Each row of a before or after table is a point. One or more steps were done to the points. Then noise was added and the rows were shuffled. The steps act on how far a point lies along the listed directions, d1 being the first. Name the steps. A step turns or swaps two directions, mirrors them in a line or flattens them onto one, adds a multiple of one to another, or multiplies one. Angles are multiples of 10 degrees, from the lower direction toward the higher: turns from -170 to 170, lines from 10 to 170 but not 90. Use the fewest steps. Two steps may share a direction if one is a turn and the other turns, adds or multiplies; they go together, in the order done. Otherwise the lowest direction goes first.

Directions:
(1): -1.59	+1.94	-0.73
(2): +0.32	+1.14	+2.33
(3): +2.05	+1.33	-0.93
Before:
-0.30	-0.56	-0.20
+0.13	-0.17	-0.05
+0.31	+0.22	-0.60
+0.25	-0.51	+0.04
+0.05	+0.65	-0.10
+0.36	+0.29	+0.54
+0.23	-0.67	+0.14
+0.76	+0.13	-0.12
-0.60	+0.27	-0.12
+0.17	+0.39	-0.50
+0.77	+1.01	+0.21
+0.39	-0.31	-0.33
+0.05	-0.72	+0.11
After (13 x 3):
+0.12	-0.48	+0.41
+0.03	-0.40	-0.61
+0.28	-0.52	+0.46
+0.25	+0.16	+0.59
-0.53	+0.03	+0.04
+0.06	+0.81	-0.16
-0.56	-0.17	+0.23
-0.62	-0.54	-0.92
-0.01	-0.21	+0.19
-0.44	-0.80	+0.00
-0.23	-0.53	+0.50
+0.34	-0.35	+0.54
-0.35	+0.19	-0.45
Steps: turn d2 and d3 by 150 degrees; add 0.5 times d1 to d3

Directions:
(1): -0.74	-2.80	+0.21	+1.34	-0.90	-1.61
(2): -0.59	-0.07	+3.43	+0.04	-0.48	+1.14
Before, 14 rows:
-0.31	+0.33	+2.35	-0.30	-0.26	+1.10
+0.42	+0.26	-0.39	-0.35	+0.11	+0.13
+0.00	-0.32	+0.56	+0.06	-0.11	+0.32
-0.05	+0.18	-0.42	-0.28	+0.12	-0.03
+0.04	+0.26	+0.08	-0.44	+0.07	+0.10
-0.01	+0.42	+0.42	+0.01	+0.09	+0.32
+0.03	+0.32	-0.04	-0.29	+0.09	+0.37
+0.46	+0.14	-0.27	-0.25	+0.31	+0.19
+0.04	+0.45	-0.45	-0.35	+0.11	-0.20
+0.21	-0.29	-0.06	-0.07	+0.11	-0.11
-0.22	-0.60	+0.03	+0.26	-0.05	-0.27
+0.13	+0.00	-0.22	+0.05	-0.11	-0.29
+0.02	+0.49	+0.15	+0.01	+0.09	+0.27
-0.24	-0.79	+1.75	+0.23	-0.43	-0.24
After:
-0.03	-0.34	-0.60	+0.17	+0.08	-0.36
+0.03	-0.56	+0.17	+0.19	-0.13	-0.09
-0.10	+0.02	+0.40	-0.24	-0.11	+0.29
-0.04	+0.60	+0.16	-0.43	+0.07	+0.00
-0.13	-0.13	+0.70	+0.27	-0.14	+0.06
-0.24	-1.34	+0.27	+0.54	-0.43	-1.16
+0.38	+0.40	+0.24	-0.36	+0.07	+0.45
-0.64	-1.55	+1.71	+0.61	-0.71	-0.30
+0.34	-0.14	-0.19	-0.21	+0.22	-0.03
+0.39	+0.11	+0.32	-0.23	+0.22	+0.35
-0.10	+0.15	+0.47	+0.17	-0.02	+0.23
+0.17	+0.26	-0.17	-0.06	+0.00	-0.06
-0.08	+0.33	+0.09	-0.41	+0.16	+0.19
-0.04	+0.14	+0.40	-0.32	-0.03	+0.03
Steps: turn d1 and d2 by -60 degrees

Directions:
(1): +1.09	+0.90	+0.31	+1.09	-0.26	-1.59	+2.59	-2.37
(2): -2.07	-0.95	+1.26	-0.46	-1.74	+2.08	+0.64	-1.87
(3): -2.06	-1.23	-2.10	+0.11	-0.96	-2.49	-0.72	-0.64
(4): +0.76	+1.31	+1.86	-0.89	-1.33	-1.31	-2.62	-1.16
(5): +2.61	-3.04	-0.15	-0.20	-1.45	+0.05	-0.07	-0.02
Before, 8 rows:
-0.29	+0.84	+0.22	+0.19	+0.47	+0.49	+0.64	-0.38
+0.77	+0.12	-0.16	+0.06	+0.03	+0.05	-0.58	+0.86
-0.15	+0.49	+0.12	-0.03	-0.05	-0.27	-0.40	+0.06
-0.60	-0.01	-0.82	+0.77	+0.45	-0.84	+0.30	-0.41
+0.22	-0.04	+0.34	-0.42	-0.41	+0.22	-0.11	-0.16
-0.31	+0.10	-0.35	+0.04	+0.36	+0.34	+0.08	+0.71
-0.04	+0.42	+0.24	+0.25	-0.50	-0.40	+0.21	-0.60
+0.48	-0.70	-0.73	+0.12	+0.09	-0.48	-0.34	+0.57
After (8 x 8):
+0.23	+0.48	-0.15	-0.18	+0.24	-0.39	+0.03	+0.23
-0.32	-1.17	-0.11	+0.31	-0.66	+0.07	-0.08	-0.85
-0.46	+0.41	-0.22	+0.32	+0.31	+0.77	+0.51	+0.52
+0.03	-0.34	-0.41	+0.09	+0.04	-0.01	-0.02	+0.49
+1.09	-0.45	+0.29	-0.21	-0.23	+0.37	-0.36	-0.03
-1.12	+0.19	-0.12	+0.24	+0.08	+0.37	+0.55	-0.41
-0.34	-0.08	+0.34	-0.26	-0.28	+0.72	-0.27	+0.23
+0.56	-0.26	-0.33	+0.34	-0.36	-0.59	+0.15	+0.00
Steps: mirror d1 and d5 in the line at 20 degrees; turn d2 and d4 by 120 degrees; turn d2 and d3 by -20 degrees
